Each row of a before or after table is a point. One or more steps were done to the points. Then noise was added and the rows were shuffled. The steps act on columns, c1 being the first. What was done? A step turns or swaps two columns, mirrors them in a line or flattens them onto one, adds a multiple of one to another, or multiplies or shifts one. Angles are multiples of 10 degrees, from the lower column toward the higher: turns from -170 to 170, lines from 10 to 170 but not 90. Use the fewest steps. Two steps may share a column if one is a turn and the other turns, adds or multiplies; they go together, in the order done. Otherwise the lowest column goes first.

Before (14 x 2):
[[ 23 -25]
 [ 10 -28]
 [  9   8]
 [-56  12]
 [-32 -13]
 [ 20  10]
 [ 17 121]
 [ 25 -10]
 [  5   7]
 [ 59 -30]
 [ 57 -27]
 [ 29 -17]
 [ 62 -26]
 [ 13 -15]]
After, 14 rows:
[[  9  -5]
 [ -7 -25]
 [-29 -61]
 [-30 -55]
 [-30 -12]
 [-13  31]
 [-24 -60]
 [-20 -27]
 [-22 -20]
 [ 12 -18]
 [ 10  60]
 [ 11  -5]
 [123 -18]
 [-14 -12]]
Steps: turn c1 and c2 by -90 degrees

Before, 13 rows:
[[-104   -5  -23  -61]
 [  24   20   -2   29]
 [   4   33  -31   -4]
 [  32   29  -18  -55]
 [-109   11  -22   59]
 [  21   21   13   49]
 [   6  -11   15   28]
 [  -5    8  -23   55]
 [ -16  -56   23   22]
 [   4   -8   52  -26]
 [ -34  -63   15  -10]
 [ -43  -76   86   14]
 [ -87  -60   55  -55]]
After (13 x 4):
[[ -81   13  -11  -97]
 [  39    9   25   10]
 [ -62  -83   -6  -81]
 [  59   16   14   13]
 [ -52   30   17   41]
 [   0   48    4    7]
 [   6 -108    5  -49]
 [  48   20  -11  -19]
 [  -7  -45  -27  -31]
 [ -32  -41   31   -1]
 [  29  -15   -3   -2]
 [  43   19   -2 -119]
 [  24  -48  -36  -19]]
Steps: mirror c1 and c4 in the line at 40 degrees; turn c2 and c3 by 50 degrees

Before, 10 rows:
[[ 33 -64 -27  10 -72  18]
 [-15  58  -6  82  -1  -5]
 [-15 -30  16 -21  29 -83]
 [-35 -32 -35 -57  -4 -56]
 [  0  82  -6  13  -1 -52]
 [-16 -14   6 -42   1  -4]
 [-28  40  11 -16  27   1]
 [ -1 -60 -14  17 -31  85]
 [ 32 -67  33   0 -64  96]
 [-54  53  18  44 -40 -33]]
After, 10 rows:
[[  0  69  52   7   3 -45]
 [ -1  22 -59 -23 -38 -40]
 [  3 -15  -9 -15 -16  -8]
 [-30 -49 -37   7  -3  85]
 [-76 -23 -61   4  32  27]
 [ 27  16  36  -6 -30  -2]
 [ 31  -8 -30  -7 -15 -87]
 [-39  31  45  17 -52 -36]
 [-65 -90  -9  -1  33  78]
 [ -1  46  38  35 -14  -2]]
Steps: swap c1 and c5; turn c3 and c6 by -20 degrees; turn c2 and c3 by 50 degrees; multiply c4 by 0.4
